Each row is a point. The last column is the point's height on a tilted bowl or saddle (a function of degree 2), plus a little noise. Count its main directions that bend up, bend down and stay straight.

Points (16 x 4):
[[ -8  95 -44  95]
 [ 52 -12  -5  -1]
 [  7 -18   5   9]
 [-15 -11  16  21]
 [ 61  -8 -38  -2]
 [ 21   1  17  13]
 [-32 -50  55  94]
 [ 48  -8  13   7]
 [-33  -6  15  23]
 [-19  42  44  35]
 [  6  26  -1  16]
 [-16  34 -29  14]
 [ 31 -22  23  13]
 [-22 -16  -5  11]
 [ 14  -2 -25  -3]
 [ -8  -7  -8   5]]
Directions: 1 up, 0 down, 2 straight

Points (27 x 5):
[[ 21   9   4 -16  10]
 [-32 -86  -1  -4  58]
 [ 48  13  -6 -29  13]
 [ 11  63 -10 -58  -4]
 [  8  24 -25  10  32]
 [ 21  31  -1 -31   7]
 [-27  22  27 -19  13]
 [-13  26 -11  46  33]
 [-31 -40 -21  10  40]
 [ 49  28 -51 -38  38]
 [  1 -95 -41   8  71]
 [-33 -34  -7 -29   8]
 [-18  19   6  11  26]
 [  8 -33  11 -20  12]
 [ -3 -42 -20 -19  18]
 [-30  -7 -37   9  45]
 [ 10 -18  15  25  15]
 [  9  25  12  13  20]
 [  0  20 -19  56  24]
 [  8  57 -62 -35  61]
 [ -4  23 -37  22  47]
 [ 48 -45  51  21  47]
 [ 21 -26 -19 -12  18]
 [-19 -33  -2  25  28]
 [ 20  20 -58  12  58]
 [  6 -34   4 -27   7]
 [-44  43 -41  43  93]]
Directions: 3 up, 1 down, 0 straight

Points:
[[ 10 -33 -49   6 -41]
 [ -7 -30 -22 -38 -37]
 [ 38  12  37 -25  12]
 [-38 -40 -45  71   2]
 [ 39  -2 -54 -14 -57]
 [ -3 -10  54  38 -20]
 [-58 -42 -44  49  -3]
 [  9  11 -36  17 -43]
 [ 17   6   5  24 -12]
 [-20  34 -22  10 -38]
 [ 31  12 -29  41 -15]
 [-74  24  34   5   4]
 [ 56  45  -7 -69  -5]
 [ 24   2   5   2 -17]
 [ 69  -2  20 -22  25]
 [ 66 -41 -36 -59  -5]
 [  9  71  27  32  40]
 [-71  59  -5 -50  -8]
 [-35  52 -24 -14 -45]
 [  1  49 -37  46 -24]
 [ -6 -27  78 -37 -20]
 [ 95 -14  29   8  65]
 [ 52 -30 -32 -39 -19]
 [ 29  14 -72 -25 -95]
 [-13 -11  34  17 -26]]
Directions: 3 up, 1 down, 0 straight

Points, 41 rows:
[[ 15  -7 -17 -24   1   2 -23]
 [-82   6 -45  27   9 -10  -5]
 [ -1   6 -90 -23 -27  38 -42]
 [-24 -31   2  -9  38  33 -35]
 [ 36  -1  36 -50 -14  12 -73]
 [ -6  -9   1 -38  13 -74 -76]
 [-20   3  24 -35  53   3 -77]
 [-46  32 -29  22  20  24 -11]
 [-12  18  22  31 -25 -22 -21]
 [ 14 -17  11 -12  19 -27 -43]
 [ -2  46  35 -18  -9  26 -24]
 [ -8 -20 -20 -19 -52  21   2]
 [-18  -2   5  30  45  19 -21]
 [-29 -21  -6  -4   1 -36 -19]
 [  6 -14 -25 -12  44   1 -18]
 [ 39 -26   2 -11   1 -24 -52]
 [-14 -14 -26 -30  29 -19 -16]
 [ -7  33  -3  -1 -44  10  -3]
 [-38  -5 -33   3   0  16  10]
 [ 19  10  13  -2 -42  23   9]
 [  4  -4  15  -2  -1 -26 -32]
 [-18 -20 -17  -4 -27  47  21]
 [ 13  55  45  15   1  16 -25]
 [-62 -20   2  40  31   2 -24]
 [ 13  -4 -61 -26   5  -4 -32]
 [ -1  -5 -61   5  14 -26  -4]
 [-45 -23  30  -7 -22 -14 -57]
 [ 35  -9 -11   1   2 -29 -32]
 [-33  14  25 -25  16  -1 -50]
 [ 21  10  -2  22  -7  -6  -4]
 [ -1  -1 -21  35 -10 -23   3]
 [-13 -26   7  37 -26  15  -5]
 [-36 -27  27  -3 -13 -18 -53]
 [ 14   8  -2 -45  16 -36 -72]
 [ -2   2  13  29 -41 -33 -32]
 [ 14 -39 -20 -10  13  -6 -23]
 [ 95  -2 -28  25  59  26 -95]
 [ 28 -13 -13   8 -11  17  -5]
 [-26  11  15  -6  -6 -30 -39]
 [  9 -21 -33  39  32  24  -5]
 [  1  12   3  90  -9  24   5]]
Directions: 1 up, 4 down, 1 straight

Points (67 x 9):
[[-16 -23   7   1  -2   0  77  -3  15]
 [ 14  -3  21 -37 -23 -38  -8  -3 -29]
 [ 41 -24 -80   9  21  14 -21 -11 -55]
 [ -4   9 -30   3  10  16  -3  53  26]
 [-23  18   2 -13 -60 -12 -33 -36 -62]
 [-34 -26 -26  31  11  17  52  15 -27]
 [ -7  -9  74  -8   0 -42  33  18 -38]
 [ 23 -20  -4  28 -19 -25 -28   2 -28]
 [  2 -95 -13 -35 -25 -38  -3  58 -39]
 [  4 -40  36  21  -2   8   5  27  -1]
 [ 37  27  -3   4   0 -30   3 -18   2]
 [ -4 -24  19  12  17 -14 -13  42  -1]
 [  1 -11 -23 -22   7 -27 -21  -5  -5]
 [ 29  47 -29  34  13   1 -45  25  24]
 [ 41  -8 -69  37 -42 -17 -58  -6 -46]
 [ 26   3 -45   8  17 -15  -3 -12  -4]
 [-17  32  15 -13  -7  19   0 -35 -15]
 [ -5  41  10  15  -4  20 -49   9 -10]
 [ 11 -19  27  16  11 -56   8 -17 -54]
 [-24  22  -8 -27  33  -8   8 -35   8]
 [-27  10  29 -55  15  34 -47  15  49]
 [ 19 -37  11 -11 -34  36 -42  29  44]
 [-10  17   3  24   3  15   9  32   3]
 [ 42   1 -23  56  -8   0 -12   4 -27]
 [-23   3 -11  30  42  -8  -1   0 -11]
 [ 18  40 -35  35 -41   9 -11 -15  -8]
 [-51  -5  19 -29   5  17  44 -27 -43]
 [  0  47 -50  43 -40 -18 -13  47  15]
 [-21  39 -52  12  49 -18 -49 -31  50]
 [ 30  22 -25  29   1  -6  26 -37  21]
 [-39  15  -8 -13  16  44  22   2  -9]
 [ 24 -11  37   5  22  31  11  -9 -11]
 [ 12   4  -9  22  -8 -19 -18  19  -2]
 [  3  34 -41  18  42 -50  37 -11  87]
 [ -7  24  -7  35  21 -34   0  31  36]
 [ 10 -19 -20 -24  -7 -25 -11  17  -6]
 [ -3  -7  42  -7  24 -25  24  -2 -15]
 [  6 -32  35 -21  -4 -15 -43 -55 -95]
 [ 11  15  60  15  -3  28  -4 -34 -58]
 [-49 -26   7 -16 -19 -22 -48 -19 -70]
 [-14  21  34 -10  23  36 -15 -20 -38]
 [-12 -13  -7 -11  -2  30 -26   5   5]
 [ -9  14  37  38   3  -5 -27  32 -30]
 [ -4 -59   2   9  51 -47 -48   2 -69]
 [-11 -43  18   0  11  15 -18  36   7]
 [ -5  35  -9 -16 -48  -1   0 -18   3]
 [ 44  -5 -28  17  52   0 -70 -24 -81]
 [  5  49  31 -24   7 -11  22 -44  27]
 [  5  -9   6 -23 -25   5  15  14   2]
 [-17 -32  -1 -15  -1 -57 -42  -9 -65]
 [ 50  12  46  -6   7  16 -23  -8 -21]
 [  1 -18  52 -21  34   9   2  29   0]
 [-14  -6 -33  68 -25 -25  -1  10 -17]
 [ 12  42 -33  14  47 -25 -36 -15  41]
 [ 13  -8   8 -12 -20  -4  31 -30  15]
 [  1  38 -19  24  -5 -33  -2  19  39]
 [ 24   1   3 -17  -8  -5 -28 -15 -12]
 [ 22 -46 -12 -30 -10   4 -31   7  18]
 [-26  -8  -2 -27  32 -61  48   7 -33]
 [  4 -40  -2  -1  43 -23   5  57  -8]
 [  2 -52 -41  12  -4 -28  -3  -4 -38]
 [ 30   2  85   2   5  11  25   4  18]
 [-49  -8 -52  -8  39   5  43  -3 -12]
 [-19   2  -3   7  -3 -15  37  -7   5]
 [ -6 -42 -24 -14 -50  33  42  25 -12]
 [ -7   3  -4  11 -68 -19 -62   8 -48]
 [ 38  13  26  -5   6  45  29 -35  10]]
Directions: 2 up, 4 down, 2 straight

Points, 75 rows:
[[ -1  83 -30 -17   1  35   4 -13  73]
 [-15 -35  11  20 -22  33  53   8  19]
 [  9  17   8  22   7  33  26 -43  29]
 [ -3  20 -46  20   3 -33 -51  41  46]
 [ 41  26 -10   7  54 -27 -25 -81  70]
 [-52   8  14  -4 -17 -14 -50 -46  39]
 [-26  11  25 -29  22 -79  -8 -36   3]
 [-20 -28 -41 -48  29  15   0   9  53]
 [ -7 -28 -31  33  19  25  63 -21  14]
 [-20 -12  16  21  35  -4  73  16 -12]
 [  4  14   2 -20  18  13 -46  26  35]
 [-36  16  -9  26  -8  -9   8  -3  -2]
 [-25  76  -7 -44  42 -34 -95  -6  95]
 [ 17  -8   0 -35  -7 -31  38 -24   9]
 [-12 -36  19  -6   6  32  32  25  18]
 [-61 -14   8 -37  -8  23   0 -36  41]
 [ 27  25 -36  19  35  17  13   2  39]
 [-17 -55  57 -50   9 -20 -64   8  44]
 [-14 -22  34  19  40  37   4   7  16]
 [ 20 -27  38 -40   7  11   8  17  12]
 [-17   6 -20  -1 -26 -30 -14  -2  15]
 [ 16 -51 -55 -20  23  -7 -17  10  53]
 [ 27  -7 -25  56  -6  -5  16 -78  38]
 [  5  -4   6 -17  -5  21  -8  12  21]
 [ 33  23   4 -50  -1   1  25 -18  26]
 [ 40   2  15 -42  40 -38 -17  -7  16]
 [ 21  -1 -39  27  -8 -41 -21 -64  42]
 [ 48 -10 -34  -7  -5  20 -58  12  68]
 [  0  50 -55 -28  -8 -35  14   4  38]
 [  5 -63  14  23  51 -26  15 -68  15]
 [ 21  20   7  11  76  -6  -4  42  28]
 [ -9  -8  39 -47  13 -11  38  31   3]
 [  5  18  34  27  58  -7  12  24  -3]
 [-54  -2  33   7  -6 -16  20  13 -16]
 [ 62 -30 -11  23  40  57   3  33  65]
 [ -5 -25  45  31   9  -6  -5   9  -9]
 [-14  37   8 -17 -15  29 -37 -13  46]
 [-54 -32 -18  26  43   6 -42   7  49]
 [  5  -2 -23 -56  28  13  -6  40  46]
 [-12 -15  -4  13  31 -22  23   6  -7]
 [ 11 -47  24  10  35  25  -7 -40  25]
 [-26  -3 -68  -2  19  30  23   7  53]
 [ -2  11  12 -20  22 -26  17  60  -4]
 [-20  -4 -16   6 -29 -10  15 -13  11]
 [ -3  20  11  13 -19 -33  33  -4 -16]
 [-10 -25  -5   9  19   4 -21  -6  20]
 [  1   8  -2  16  -9 -15  -4  26  -1]
 [ 15   3 -27   8  46  17  20  67  38]
 [ 12 -14 -39 -18  14  16  26   3  32]
 [ 34  68  37 -16 -20  10  -5 -11  29]
 [ 12   5  16  -3   2  14   2   8   9]
 [ 27 -16 -57 -27 -27   0 -19  44  63]
 [ 18   1 -11 -66  19  12 -26 -14  45]
 [-11  17   9  55  12  49 -45   2  53]
 [ -6  22  49  13  19   2  12  22 -15]
 [-45   7   0  13  21 -12   8 -26  -1]
 [ 18 -22  -3  16 -32 -18 -30   1  23]
 [-24   7  19  27  -5  -2  39  45 -15]
 [ 27 -25  47  19 -20 -38 -45  17   6]
 [ 21 -28 -46  32  31 -28  -5 -55  36]
 [ 27 -22 -14 -24   0  17  48  18  28]
 [-29  -1  23  54 -16 -21 -12 -36  -5]
 [ 21  28  23   3  56  26   1  57  27]
 [ 14  41  22  38   3 -17   3   7  -9]
 [-21 -25   5 -23 -34  48 -28  -9  60]
 [ 10  19  18  27  28  22  16  19   8]
 [ 18 -50 -10  -8  18  -8   2  11  18]
 [ 41 -13  25   9  57  23  10  29  26]
 [ 10  -7 -42 -70  -9 -14 -13   4  52]
 [ 10 -22  -2 -28  11  27  25 -15  24]
 [-17 -36   5 -31  -5  19  24  -9  22]
 [  7 -13 -19  29  -7  -1  11  72  20]
 [  7  -3  19 -15 -14   7   1 -44  19]
 [ 32  45 -45  20  14  -2 -20 -24  58]
 [-27   8 -19  13 -22  -9 -58  -4  46]]
Directions: 6 up, 0 down, 2 straight

Points (63 x 9):
[[ 83 -17  25  -4   5  -7 -10  50 -10]
 [ 28  33  -7   1  27 -38  37 -73 -65]
 [-11  -3  55 -33 -30 -31 -60  13  -7]
 [  4 -30 -22 -23  16  45   8  25  -8]
 [-21   0 -27 -30  43   8 -20  10  -5]
 [  2 -16 -63  28 -10  16 -35  76 -29]
 [ 55 -53   6 -35  -1 -13 -46   4  -7]
 [ 27  20  26  72 -15  -3  -3  -5 -12]
 [-52  -5 -82   1  45  -3  67  25 -11]
 [ -7   6   0 -17 -24  43  36  15 -28]
 [-48  25 -35  -1   6 -55 -47 -39  -7]
 [-33  32 -40 -31  -8  15 -14  -5  17]
 [-23 -16  -4 -36  23   0  -5 -18 -15]
 [ 47 -15  22 -27 -39  61 -20  37   1]
 [ 26  52  -4   3  14  52  19  10   9]
 [ 33 -29  51  12 -49  11  -4  18 -19]
 [-55 -37 -63 -13 -17  39 -15 -11 -24]
 [-54  -6  25  28  -3 -33  44  -5 -40]
 [-34  48   9   6   9  14  24  33  -2]
 [-27 -26  -1 -10 -28 -19 -22  19 -25]
 [ 27  11  35   9   6 -16 -28  29  -9]
 [-52 -40  23  30 -15 -43  19 -18 -40]
 [ -2  11  -2  10 -39 -37  12 -28 -24]
 [ 10 -30  18  27 -20 -17  -1  62 -58]
 [-39  -2  24  44  11  16   0  -7 -49]
 [ 16   5  -6  46  22  24 -55 -26  10]
 [ 43  22 -30  -4 -60  57  -4  14  -6]
 [ 22 -27 -19 -64  -9 -11 -34  27 -11]
 [-27   9  -8  14  15 -44  28  45 -24]
 [-51  -4  -7  30  -7  85   4  -7 -95]
 [-24 -24 -44 -18  28  28  -5 -34 -10]
 [ 25  31   1  -4  -7  23  25  34   5]
 [-15 -31   6 -26  16 -25  24  11 -11]
 [-12  43 -50 -19  28 -22  29   8   0]
 [-46  11 -13   1 -26  37 -27 -37 -15]
 [ -8  83  22 -25  15 -70 -57 -18 -16]
 [  6 -46 -32  54  21  28   1 -24 -14]
 [ -8 -59  -2  19   3   0  -4  37 -41]
 [-26 -68  12  28 -34 -15  26  41 -78]
 [ 32   4 -26 -16 -54 -19  63  19 -70]
 [ 68  16   6   6  34 -16  -5  14   3]
 [-15 -50  44 -56 -22  20 -28 -62  -3]
 [ -1  -3 -23   3 -11 -46   7  20 -24]
 [-47  25 -12   0  28 -18 -12  -9 -11]
 [-23  54  66 -15   5  18   7 -29  -9]
 [ 47 -22  -9  36  14  10   2 -34  -3]
 [ 63 -12  25  65  38 -62   9  19 -22]
 [-33  45 -59  40 -95   3 -12  -6  -1]
 [ -6  -1 -26  38 -26  35 -26  13 -14]
 [ 37 -47 -18  30  -9  44 -12  -5 -19]
 [-38  -8  -1  18  19 -35  32  47 -34]
 [ 40 -32 -35  -9  22  41 -22  90 -24]
 [-13  51 -24 -21  16  20  -8  18  27]
 [-20 -42 -16  40   3   6 -32  58 -66]
 [ 77   6  24  31  18 -53  -9  39 -29]
 [  3  -3  42 -28  -7 -39 -21  63 -31]
 [-17 -23  -2 -34 -32  13 -19  50 -20]
 [-31 -20  33 -32  -1  19   4   2 -17]
 [-25   5   7  14   2  15  18  54 -33]
 [ -2 -56  26  -5  71  33 -24   0 -36]
 [-39 -35   1  35 -25 -34  26 -26 -47]
 [ 21 -54  72  34  -7  66   2   1 -67]
 [ 34  22  72  -4 -72   2 -62 -38  52]]
Directions: 2 up, 3 down, 3 straight
